Every row gives one point. The points of each table are mixes of a few directions, plus a little noise. How many directions does each table use, and how many do they share? Where both have some left over, give the other angles between the two spaces (their principal angles), to ten degrees, smallest first.
(in the rows, 128 means zero)

First:
[[125 144 141]
 [121 164 159]
 [146  42  54]
 [130 115 118]
 [118 174 168]]
Second, 5 rows:
[[116 149 140]
 [190  91 137]
 [177 147 184]
 [ 77 118  80]
 [ 80 135 100]]
Directions: first 1, second 2, shared 1

First (9 x 6):
[[121 141 131 133 161 123]
 [124 134 116 132 103 146]
 [127 151  69 171  70 220]
 [162  97 107 145 113 158]
 [ 95 134 178  68  96  53]
 [195  63 111 153 152 148]
 [147  86 166  95 140  69]
 [ 81 187 149 127 203  99]
 [100 160 125 127 113 136]]
Second (7 x 6):
[[ 73 122  80 108 113 114]
 [108 136 110 117 135 124]
 [220 120 208 167 131 151]
 [ 65 196  68  77 207 115]
 [132 102 135 140  96 129]
 [116 117 118 127 112 125]
 [182 102 177 159 101 141]]
Directions: first 3, second 2, shared 0; angles 30, 60

First, 7 rows:
[[ 94  96 143 120 124 141 101 136 154]
 [164 169 136 101 120  52 193 108 130]
 [112 153 105 138 140 181 142 104  95]
 [185 128 135 115 107  68 146 123 119]
 [ 85  85 119 113 125 178  86 118 126]
 [124 124 104 127 147 112 100 160 138]
 [130 141 154 182 133 163 127 147 134]]
Second (10 x 9):
[[118 111 170 110  99 129 151  93 140]
 [123 120 147 120 115 129 138 112 133]
 [124 121 146 120 116 128 138 113 133]
 [119 112 166 112 101 129 149  96 139]
 [158 179   7 180 212 125  61 228  94]
 [137 143  92 143 153 127 108 158 118]
 [129 129 126 129 129 128 127 130 128]
 [119 113 163 113 103 129 148  99 138]
 [118 112 167 111 101 129 150  95 139]
 [136 142  95 142 151 127 110 155 119]]
Directions: first 5, second 1, shared 1

First, 10 rows:
[[122 110 124 124 133 112 126 144 134 155 200]
 [134 110 125 102 133 103 132 131 132 156 176]
 [133 146 126  99 140  81 155 136 107 181  93]
 [143 106 122 112 118 144 124 109 143  97 142]
 [117  88   8 155  96 148 109 128 178  15 152]
 [112 146 206 186 132 198  68 109 131  81 103]
 [ 99 183  70 147 142  59 181 186  89 202  62]
 [127 142 207 165 131 194  68  90 134  68  76]
 [144 127 142  83 140  90 136 116 120 164 113]
 [150 122 149 108 116 152 182 133 114 160 162]]
Second (11 x 11):
[[141 139 151 156 125 152 174 158  96 173 199]
 [146  93  98 121 103 123 126 139 146 117 100]
 [147 125 109 116 134 105 127 121 127 123 144]
 [ 99 206 104 120 204  87 102 101 178 110 150]
 [ 88 137 227 138 119 182 131 120  74 158 106]
 [131 137  58 105 153  82 100 120 206  93  90]
 [194 137  96 111 150  73 160 126 107 156 228]
 [100 105 183 126  97 181 134 154 151 163  40]
 [118 140 107 112 150  95  87  84 124  79 117]
 [ 95  81 107 175  71 171  93 113  66  40 108]
 [149 107 165 128 103 157 174 172 133 197 124]]
Directions: first 5, second 5, shared 2; angles 30, 60, 70

First (10 x 14):
[[130 111  82 105  76 193 121 104 118 151 176 102  71 141]
 [162 139 149 114  99 127 119 119 188  90 186 145 120 108]
 [124 185 122  81 183  86  39  22  67 149  81 129  95  90]
 [101 135 169 151 104 125 119 177 134 129  88  75 133 106]
 [ 57 133 146 199 146  65 165 181 141 183  83  68 188 131]
 [146 147 155 111 177  98 100 112 102  97  79 167 143 112]
 [134  85 145 136  57 213 152 213 128 101 122  97 103 138]
 [166 106 124 127 140 132 168 143 155  89 163 192 152 152]
 [145 117 138 123 128 143 135 147 125 103 121 149 131 132]
 [113 121  50 134 171  98 164  62 123 188 180 157 144 171]]
Second (10 x 14):
[[152  99 146 128 103 130 120 155 148  77 127 169 150 133]
 [130 204 108 103 191 121 147  54 127 184 177  93  78 106]
 [169  77 129 127 100 132 139 154 164  62 157 209 166 155]
 [ 92 123  96 144 136 130 142 122 100 180 115  96 126 145]
 [114  83 108 146 106 132 138 154 119 129 115 144 155 158]
 [164 139 175 111 116 125 104 139 156  69 131 155 127 100]
 [101 104  80 144 134 131 157 121 109 173 137 123 137 164]
 [123 197  63 109 212 122 181  30 123 221 212 101  79 134]
 [131  92 189 138  70 130  80 198 131  59  58 135 155 110]
 [101 161 186 128 113 125  73 153 104 128  51  59 107  76]]
Directions: first 5, second 3, shared 2; angles 40

First:
[[154 154  92  73 125 105 138  46 150  73 155  90 148 114 177 182 163  74
  156  88]
 [144 159  94  68  52 170 134 142 133 126 103 137 102  83 129 145 106  74
  146 141]
 [135 148 109  91  62 170 130 161 126 141 100 145 100  93 116 129 100  96
  136 149]
 [111  96 163 189 199  92 121 125 121 135 148 124 150 171 122 106 144 183
  109 121]
 [121 127 134 132  98 157 124 177 118 157 103 151 106 117 103 106 100 134
  120 155]
 [114 104 155 176 180 103 123 129 122 136 142 127 143 160 121 110 138 171
  112 125]
 [115 117 145 153 119 148 123 179 116 161 108 152 112 130  99  98 104 153
  114 154]
 [132 119 133 143 189  80 129  65 138  95 166  97 162 156 158 148 168 138
  131  92]]
Second (10 x 20):
[[125 131 126 120 126 129 127 125 133 127 129 130 130 125 131 131 126 128
  128 127]
 [ 96 166 106  38 101 140 111  98 193 114 145 152 143 101 165 168 107 130
  129 110]
 [117 141 120  97 119 132 122 117 151 123 134 136 134 118 141 142 121 129
  128 122]
 [141 113 137 163 138 123 134 140 103 134 121 119 122 139 113 112 136 127
  127 135]
 [ 95 167 106  34 100 140 110  96 196 113 146 153 144  99 166 170 106 130
  129 109]
 [170  79 156 245 162 113 150 168  44 147 105  97 108 164  80  77 155 125
  127 151]
 [ 85 179  99   7  92 144 105  87 216 109 152 160 148  91 178 181 100 131
  129 104]
 [162  88 151 223 156 115 146 160  59 143 109 103 112 157  89  86 150 126
  127 147]
 [145 108 139 175 142 122 137 144  94 135 119 116 120 142 109 108 139 127
  127 137]
 [146 107 140 177 143 122 138 144  92 136 118 115 120 143 108 106 139 127
  128 138]]
Directions: first 2, second 1, shared 0; angles 50

First (9 x 32):
[[ 87 132 118  89 153  53 109 128 107 127 180 144 102 148 141  60 141 169
   80 130 167 162 174  90 151 143 195 145 181 117 142  84]
 [113 118  92 185 110 203 148 139 133 133 100 162 182 114 147 152 171 146
  124 138 164  78  56 143 100 121 114 128 156 101 136 149]
 [142  91 167 113 136  69 121 114 124 136 126 112  97  94 126 133 141 143
  116  84 119 155 141 146 163 110 184 152 149 126 102 106]
 [125 152 161 156 130  90 136 109  97 147 188 143 133 157 173 127 133 114
  166 155  94 112 100  56 116 102  82 123  90 135 204 144]
 [ 97 127 148 110  78 111 114 126 129 156 126 107  94 167 105  84  83 100
  122 127 127 174 186 103 129 116 140 122 129  99 104 113]
 [194 106  97 167 196 190 148 122 134  79  79 159 175  46 148 235 203 163
  153 113 114  53  24 214 129 136  97 131 130 168 127 164]
 [132 124 121 109  85 171 129 152 168 135  83  84 127 129  75 117  76  95
  112 113 140 149 170 162 120 143 140 123 112 121  68 125]
 [128 150 145 127 116 101 145 149 139 148 179 102 150 139 134  97 103 114
  118 131 138 125 135  81 117 136 142 140  92 139 164 123]
 [136 151 100  97 149 163 102 110 122  90  92 139  92 159 103 147 102 105
  163 161  88 143 166 157 127 144  58  87 112 147 105 145]]
Second, 9 rows:
[[144 130 190 144 144  81 143  97 125 157 179 139 130 160 141 132 111 136
  142 140  92 135 144  76 144 123 131 147  95 155 166 129]
 [129 159 194 128 113  55  78 141 156 134 155 124 117 137 153 109 155 121
  166 141 119 134 100  92 146  96  98 120 103 146 153 126]
 [164 147 110  83 149  95 148 156 154  98 162  55 146 113 136  99 103 109
   92 124 168 131 164 149 111 177 140 155  98 165 164 122]
 [129 161 170 124 107  89  73 143 162 119 125 123 115 139 144 117 153 113
  169 149 125 132 103 121 136 103  76 108 109 141 137 134]
 [128 107 159 150 147 102 165  99  99 166 174 151 134 137 132 134 115 151
  117 116 100 130 138  78 143 123 176 153 123 130 148 118]
 [ 98  82  75 165 125 235 160  90  80 145  66 194 124 135  94 174 120 148
  123 122 102 120 128 151 123 120 141 110 178  80  70 138]
 [135 132 113 133 124 186 121 108 140 112  81 140 123 160 114 154 112 112
  152 159 113 129 145 164 117 138  67 107 123 133 110 152]
 [ 94 109  29  83 116 117 137 216 106 103 129  78 140   9 127  75 172 144
   41  45 226 113  85 162 114 137 249 143 196  76  96  80]
 [131 125 113 140 126 191 128 101 131 119  81 150 123 161 111 159 111 118
  150 156 107 129 144 158 119 135  76 108 128 128 107 151]]
Directions: first 6, second 4, shared 1; angles 30, 30, 90

First (9 x 32):
[[124  87 144 102 127 170  77 134 128 126  68 120 152 133 148 131 125 122
  155 136 195 131 117 137 102 122 121  87 109 129 128 105]
 [131 119 135 114 125 158 108 132 143 118  80 120 137 132 147 109 136 128
  154 123 184 109 105 137 121 119 136  92 108 144 123 117]
 [117 187 115 163  97 115 174 128 121 100 165 112 108 143 113 114 136 123
  118  76 113 104 112 147 148 146 144 162 157 149 133 125]
 [171 156 121 117  92 125 157 168 124 137 140 157  57 176  72 118 111  83
  121 126 122  98 120 148 142  65 169 113 127 185 142 172]
 [135 129 102  94 112 106 103 155 121 134 122 111 134 155  98 147 165 167
  133 149 119 120 114 101 107 111 136 139  65 131 100 168]
 [108 145 113 158 118  75 153 125  85 136 216 126 122 129  92 175 119 131
   79 126  32 167 167 115 129 160 108 204 167  94 138 138]
 [100 119 136 159 206 117 143  60 171 123 130 120 192  43 212  98 146 182
  134 136 108 146 140  98 150 191  92 136 140  71 109  87]
 [137  48 169 113 157 162  88 120 116 163 105 167 131 107 144 153  67  74
  121 174 142 178 173 137 113 114 101  90 165 102 162 102]
 [132 162 117 133 119 123 149 131 142 114 128 119 119 135 127 105 148 141
  136 107 135 100 106 131 140 125 145 129 116 149 117 137]]
Second:
[[135 173 104 157 127 130 159 140 126 120 128  98 129 139 159 136 151 122
  162  96 143  97  84 149 141 122 134 130 115 129  77 104]
 [ 79 111 107  60  99  77  73 142 118 105 117  98 126 166  77 168 149 186
   80 109 109 134 149  56  77 102  78 143  82 121 125 150]
 [120 150 116 118 165  82 130  94 177 116 115 124 173 122 152 123 155 181
  152 129 129 121 116  78 120 128 141  94  84 113 111 118]
 [141 113 155 144 128 167 137 108 127 134 130 157 122 107 144 107  96 105
  134 145 146 138 144 155 134 142 144 125 166 135 147 120]
 [139  85 153 100  90 151 101 143 118 134 118 142 100 149  95 123 107 105
  103 136 126 120 139 123 126  91 130 128 121 143 148 157]
 [137 165 107 221 156 171 185 165  56 154 179 121 104  81 149 134 118  55
  135 130 117 170 135 249 166 219 110 189 239 126 143  98]
 [125 146 133 115 111 133 131  96 160 102 106 119 142 145 163 123 128 159
  159 102 167  91 103  99 110  95 142 103  94 131  83 104]
 [106 108 131  88 131  96  96 110 145 118 118 132 144 134 108 135 132 171
  106 137 120 140 153  75 100 120 115 117 102 120 143 141]
 [170  99 148 151 145 147 138 155 125 168 139 161 112 110 107 103 119  69
  123 168  96 141 131 168 176 134 157 122 148 135 173 161]]
Directions: first 5, second 5, shared 0; angles 30, 30, 30, 40, 60

First (9 x 32):
[[142 133 113 150 156  91 131 134 115 135 145 141 108 141 122 155 145 137
  130 154 113 113 137 169 119 149 100 114  98 120  91 109]
 [151 121 153 144  90 125 130 165 121 155  85  85 153 100 124 138 161 100
  119  95 100 145 144 113 149 113 122 124 139 177 162 155]
 [140 142 106 104 152  95 136 117 122 102 146 160 112 132 132 175 141 153
  137 122 141 102 130 144 127 118 114 127 125 106  83  94]
 [155 122 165 118  63 138 131 172 130 147  60  69 170  79 128 156 171  95
  116  51 108 148 144  78 166  76 136 140 173 192 184 164]
 [157 130 120 153 141  70 138 151  90 138 128 140 125 121 130 146 163 130
  143 141 103 123 154 171 134 156  89  96  89 145  94 112]
 [ 71 134  98  93 173 173 118  56 154  83 194 187  98 173 137  73  48 165
  137 179 185 116  89 125  91 147 163 145 126  47 105 102]
 [108  99 165 166  81 169 122 147 109 164  98  95 170 110 137  10 102  87
  136 144 110 185 137 106 136 168 148 105 114 175 199 181]
 [130 130 133 107 114 128 131 127 124 115 117 131 140 112 136 128 131 129
  135 103 138 131 131 109 140 113 134 130 142 136 133 127]
 [100 143  99 116 180 164 114  83 187 113 179 141  77 184 106 172  90 156
   99 164 154  90  86 136  90 111 146 170 144  54 102 108]]
Second:
[[128 127 128 129 127 127 128 130 128 130 127 127 130 128 128 128 129 127
  128 127 127 128 129 128 129 128 128 128 127 129 129 128]
 [112 133 116 107 142 140 126 103 138 107 148 150 118 140 132 122 106 143
  131 135 150 119 116 124 119 125 140 137 134 101 117 115]
 [129 128 128 128 127 128 128 130 128 129 126 126 128 127 128 127 129 127
  128 127 127 129 129 129 129 129 127 127 128 130 129 129]
 [105 136 113  98 149 145 125  92 142  98 157 159 114 145 133 120  96 150
  133 138 160 116 110 121 115 124 145 141 136  88 111 109]
 [157 119 149 166 102 107 131 173 110 167  91  89 146 106 121 138 168  99
  122 116  87 144 151 137 145 133 107 111 118 179 149 152]
 [ 60 149  78  39 190 179 120  21 171  38 216 222  85 180 145 105  34 196
  142 158 225  91  74 107  89 116 178 167 153   7  79  72]
 [164 117 154 175  96 102 133 184 106 175  84  79 150 101 119 140 177  93
  121 113  79 148 156 139 149 134 102 107 115 190 154 157]
 [169 115 157 180  91  98 133 191 102 182  75  72 154  97 118 142 184  87
  120 110  70 150 161 141 152 135  98 105 113 200 158 161]]
Directions: first 4, second 1, shared 1

First, 9 rows:
[[158 123  94 150 134  99 146 165 144 133 103 140 132  99  86 148  91 139
  112 161 109 112 107 139 136  99 115 108 128 135 176 137]
 [ 51 141 214  72 113 203  81  34  88 116 192  97 118 200 235  78 221 101
  169  43 176 170 181 101 108 202 161 180 128 110   7 104]
 [167 121  84 157 136  90 152 176 149 134  95 144 133  91  73 154  80 142
  107 171 103 107 101 142 138  90 111 102 128 137 190 140]
 [171 121  80 159 136  86 154 181 150 134  92 146 133  88  69 156  76 143
  105 175 101 105  98 143 139  87 110  99 128 138 195 141]
 [ 75 137 188  89 118 180  95  63 100 120 173 106 121 178 202  93 193 109
  156  69 162 157 165 109 114 179 151 164 128 115  44 111]
 [109 131 150 114 124 147 116 104 118 125 144 120 126 146 155 115 151 121
  138 107 140 138 141 121 123 146 136 141 128 123  98 122]
 [162 122  90 153 135  95 149 170 146 133  99 142 132  96  80 151  86 140
  110 166 106 109 104 140 137  95 113 105 128 136 182 139]
 [ 83 135 178  95 119 172 101  73 105 121 166 110 122 170 190  99 182 112
  152  79 156 152 159 112 116 171 147 158 128 117  58 114]
 [175 120  75 163 137  82 157 186 153 135  88 147 134  83  62 159  70 145
  103 181  98 102  95 145 141  82 107  96 128 139 203 143]]
Second (10 x 32):
[[100 133 163  97 122 135 106  97 126 124 138 114 136 153 170 115 170 123
  146 106 151 155 137 112 113 149 146 138 116 108  88 104]
 [ 82 139 185  76 117 143  93  76 124 120 142 103 142 169 200 105 198 116
  155  92 166 174 145 102 102 162 157 145 106  96  63  87]
 [138 140 119 115 124 112 136 130 141 128  97 128 144 119 130 135 129 119
  120 143 131 143 116 126 119 114 128 117 103 122 148 107]
 [111  98 160 112 133  51  88 153 167 130 124 112 154 138 133 143 158 178
  162 151 146 151 100 105 110 120 160 104 127  73 113 100]
 [ 85  83 181 144 138 127  79 127 116 129 206 114 105 166 140 115 155 177
  175  97 139 113 143 117 137 166 153 146 188 107  57 156]
 [160 156  83 143 125 165 171 126 112 127 104 145 119 102 105 129  89  89
   89 133 107 111 134 149 141 114  97 132 115 170 171 143]
 [176 102  67 205 146 120 162 194 124 138 139 158  97  85  37 151  40 153
  103 161  78  58 114 161 169  99  93 114 179 171 192 197]
 [150 145 114  89 121  49 133 150 182 128  42 123 181 104 128 155 141 129
  117 182 140 174  85 113  96  83 139  86  61  88 179  63]
 [189 192  37 155 118 227 220 109  82 126  83 163 104  80  94 121  52  34
   46 125  87  93 152 173 154 106  61 144 100 223 207 161]
 [ 90  94 172 145 136 150  92 117 106 129 206 118  99 163 141 110 148 160
  166  90 135 108 152 122 140 169 144 153 185 122  61 162]]
Directions: first 1, second 3, shared 1

First:
[[134 127 103 144  67 188 107 140 132 166  54 166  84 169 173 151 148 152
  113 138  96 226  95 118 110 160 101  79 134  84 119 147]
 [128 150 180 136 185  94 136 119  90 136 211 125 150 100  88 149  99 111
  114 130 187  57 152 126 148 118 148 165 140 164 140 121]
 [130 161 147 118  95 149 120 150 116 119 115 170  99 179 134 201 158 148
   83 117 123 215 133 115  53 160 138 101 170 100 139 120]
 [126  98  56  90 130 110 172 148 206  50  90  45 125  97 119  41 165 121
  178  98  73  99 140 140 135 103 116 147 107 135 101 111]
 [127  69  56  93 112 119 118 113 189  90  63  91 159 129 156  50 142 120
  175 122  54 129 107 156 123 104 120 128  90 116 122 122]
 [159 116 114 125 199 150 104 132 118 187 138 103 117 106 120 123 111 103
  116 128 136  97 100 149 157 145 104 170 146 131 117 142]
 [102  99 135 118  95  84 110  86 133  91 126 153 195 143 144 105 111 129
  155 143 109 115 134 137 113  94 160 113  89 133 156 116]
 [117 154 177 147  83 137 103 118  85 148 133 203 129 177 145 202 123 149
   91 144 147 192 130 110  84 146 148  89 143 111 154 129]
 [128 178 184 183 186 122 181 146  83 166 223  98  95  53  72 128  95 118
  126 134 227  23 159  98 231 121 115 163 132 180 105 143]]
Second:
[[112 104 109 124  96 110 132 111 151  98 105 124 154 128 143  87 127 132
  161 133 103 120 130 130 136 104 134 113  94 129 131 124]
 [161 178 168 135 194 165 120 165  80 192 176 137  72 130  97 213 131 120
   59 117 180 145 124 122 111 178 115 159 200 126 122 135]
 [156 169 161 134 183 158 121 158  89 180 167 135  82 129 102 198 130 121
   71 119 171 142 125 123 114 169 118 153 187 126 123 134]
 [172 194 181 138 216 177 117 176  64 212 191 140  54 130  87 240 131 118
   37 113 197 150 124 120 106 194 111 169 223 125 120 137]
 [ 81  57  71 117  34  76 140  76 197  39  60 115 207 126 172   7 125 139
  225 144  54 104 133 136 152  56 146  84  26 132 136 118]
 [130 132 131 128 133 131 127 130 125 133 132 129 124 128 126 134 128 128
  123 127 132 129 128 128 127 132 127 130 133 128 127 129]
 [124 121 123 127 119 123 129 123 134 119 122 127 135 128 132 116 127 129
  137 130 121 126 128 129 130 122 130 124 118 129 129 127]
 [133 135 134 129 138 133 127 133 121 137 135 129 120 128 124 140 128 127
  118 127 136 130 128 127 126 135 126 133 138 128 127 129]
 [156 170 162 134 184 159 121 159  87 182 169 136  81 129 101 200 130 121
   70 119 172 142 125 123 114 171 117 154 189 126 123 134]
 [ 87  67  79 119  46  82 138  83 187  50  69 116 196 126 167  23 125 138
  213 142  63 108 132 135 149  66 143  90  40 131 135 119]
 [ 97  81  90 121  66  94 135  94 173  68  83 119 180 127 157  48 125 136
  193 139  78 112 131 133 144  80 141  99  60 129 134 122]]
Directions: first 5, second 1, shared 1

First, 10 rows:
[[138 113 180  91 142 141 142 140 128  72 133 142 133 135 147  98 135 112
  159 111 147 148 133 158  99 152 147  90 116 147 120 142]
 [171  92 204 159 103 153 152 116 141 132 204 137 100 187  74 139  99 186
  123 122  73 158 198 129 109 100 117  61 166 202 149 138]
 [162 113 132 136 121 117 131 110 122  98 120  92 129 111 126 127 146 116
  161 141 122 151 143  99 115 127 159 112 125 106 129 156]
 [113 109  63 156  98  97  98  72 107 156  96  66 151 105 118 132 158 134
   99 179 118 128  80  79 133 159 144 192 113  86 127 134]
 [111 122  17 206  83 102  91  97 113 207 129 111 131 120  86 213  93 144
   71 150  88  88 139  85 184  38 130 195 155 123 164 104]
 [154 123 140 100 138 122 143 144 132  42 100 128 138  97 162 118 133  58
  158  93 153 166 108 149 134 138 171 108 120 131  81 116]
 [ 66 204 141  54 210 159 124 217 129 161 114 214 119 124 186 101 128 127
  191 108 202  34 161 180 101 107  81 111  97  75 187 161]
 [108 100 151  78 136 133 122 129 112  67 111 138 156 124 162  94 142  95
  144 117 165 138  95 168 101 169 163 123  99 142 117 135]
 [127 117 183 134 123 162 145 153 144 144 193 189 107 187  99 145  78 167
  103  93 102 121 177 174 130  88  99  83 161 213 145 106]
 [128 187  69 169 127  94 132 101 154 200  81  66 115  90 121 114 168 142
   73 168 109 144  44  58 175 202  69 203 130  54  60  88]]
Second, 10 rows:
[[ 89  77 107  70 184 112 186 135 105 165 121  85 119 146 134  60 160 173
  182 160 112 103 105 186 137 109 104 112 110  72 116 173]
 [ 84  80  81  87  79 158 129 133 109 178 116 145 118  93 113 111 127 171
  127 123 139  89 133 133 102 144 171 146 120 137 151 151]
 [182 190 215 133 211  81 155 147 173  64 142 121 129 149 162 144 120  42
  164 106 104 178 105 135 199 149  44  81 139 107  67  84]
 [104 117  63 127  86 137  93 142 114 154 115 153 124  85 118 181  95 116
  109 100 131 101 135 114 136  98 166 159 140 140 162 114]
 [145 118 133 188 146  90 130  56 108 102 130  75 179 188 129 100 171 139
  129 212 134 126 141 120 126  90 127 146  98 106 129 166]
 [155 189 154 134  90 176  87 185 164 112 138 193  86  85 123 193  76  96
   81  41 132 167 133  97 109 164 137 116 171 186 134  64]
 [ 85  67  52 125 151 104 146  98  79 169 115  72 147 155 123  92 160 179
  152 193 120  82 124 164 127  49 143 153 106  74 155 184]
 [155 177 161 146 136 176 113 173 145 115 146 141  81 145 119 133 119 160
   88  93 126 179 128 132  69 123 124 103 164 155 138 102]
 [195 169 231 209  94 134 111  55 153  58 149 126 171 182 124  95 166 129
   86 179 159 176 159  72  78 195 131 124 108 178 104 134]
 [ 89  98  83  63 102 113 132 156 131 160 106 167 126  51 136 168  88  75
  162  77 123  81 117 126 195 157 134 139 125 123 123 110]]
Directions: first 6, second 5, shared 1; angles 30, 60, 60, 70

First, 11 rows:
[[110 140 154 152 133 110 114 122 115 172  98 137 122 103 143 127 118 164
  125 114 141 153 131 142 155 132 112 145 113 105 155 136]
 [113 127 193 164 164  91 126 127 115 132 108 110 142 106 141 100 109 163
  142 128 122 139 121 111 144 131  95 107 115 114 153 115]
 [111 136 165 155 142 104 118 123 115 159 102 129 128 105 142 119 116 163
  130 119 135 148 128 132 150 132 107 133 114 108 154 130]
 [141 152 117 143 121 149 148 135 148 129 112 121 133 102 154 147 126 137
  140 132 147 143 142 132 152 155 116 120 128 121 146 139]
 [158 179  65 137  87 190 162 140 171 144 101 133 124  86 173 185 135 132
  138 131 174 157 160 154 171 178 125 136 134 117 154 162]
 [109 142  77 109  80 144  91 113 114 211 108 180  89 127 123 165 141 139
   91  98 156 155 139 183 145 118 157 202 118 109 133 162]
 [158 135  85 111 113 166 157 140 158  87 148 117 136 135 132 147 138  96
  138 144 131 114 137 120 119 145 139 109 145 147 113 131]
 [137  83 137  95 152 113 132 131 122  51 184 106 144 183  85  92 134  79
  132 148  82  76 105  88  68  96 146  93 146 166  78  94]
 [154  77 136  90 160 122 153 139 135   7 202  87 158 192  84  85 135  59
  145 164  70  59 102  66  55 102 144  63 156 181  67  83]
 [127 117 113 110 121 130 121 126 123 123 143 135 123 147 112 128 134 112
  119 128 120 117 123 130 111 115 144 136 132 137 111 126]
 [ 90 121 165 141 135  87  86 111  91 192 104 152 111 122 120 113 120 165
  108 103 130 149 120 149 140 105 124 166 107 104 144 131]]
Second:
[[112 111 128 115 135 110 121 142 118 125 132 117 132 133  94  72 135 105
  108 135 103 102 126  95  84 144 115 171 136 165 122 111]
 [162 150  87 126 112 173 171 139 178  83 139 117 135 119 167 169 136 114
  162 153 154 129 136 130 155 152 140  78 149 131 125 136]
 [174 142  87 115 107 180 150 127 142  96 147 124 137 141 128 183 128 103
  130 120 129 127 145 141 123 123 142 101 126 121 109 145]
 [157 120 179 152 173 121 170 135 149  40 150  81 165 131 151 120 112 127
  178 157 112 112 116  88 134 127 109  25 136 129 122 102]
 [ 88 127  89 107 101 117 112 130 147 170 120 162  92 124 144 115 153 133
  125 147 160 131 114 146 151 140 158 173 153 143 133 131]
 [ 97 162  74 129  86 140 122 140 154 206  83 160  95  80 160 128 148 147
  115 134 178 156 143 154 167 182 129 208 141 134 167 152]
 [115 124 178 148 136 102  86  88  83 178 116 160 113 141 134 176 106 181
  123  85 135 166 118 181 166  61 143 106  91  61 132 145]
 [112 114 178 143 155  92 109 122  96 140 121 121 135 130 109  97 114 144
  119 115 106 128 121 116 114 112 108 134 111 121 134 116]
 [136 103 150 116 146 116 112 129  86 113 144 109 147 154  65  91 119  99
   93 106  75 101 133  99  58 111 108 155 110 146 106 114]]
Directions: first 3, second 5, shared 3
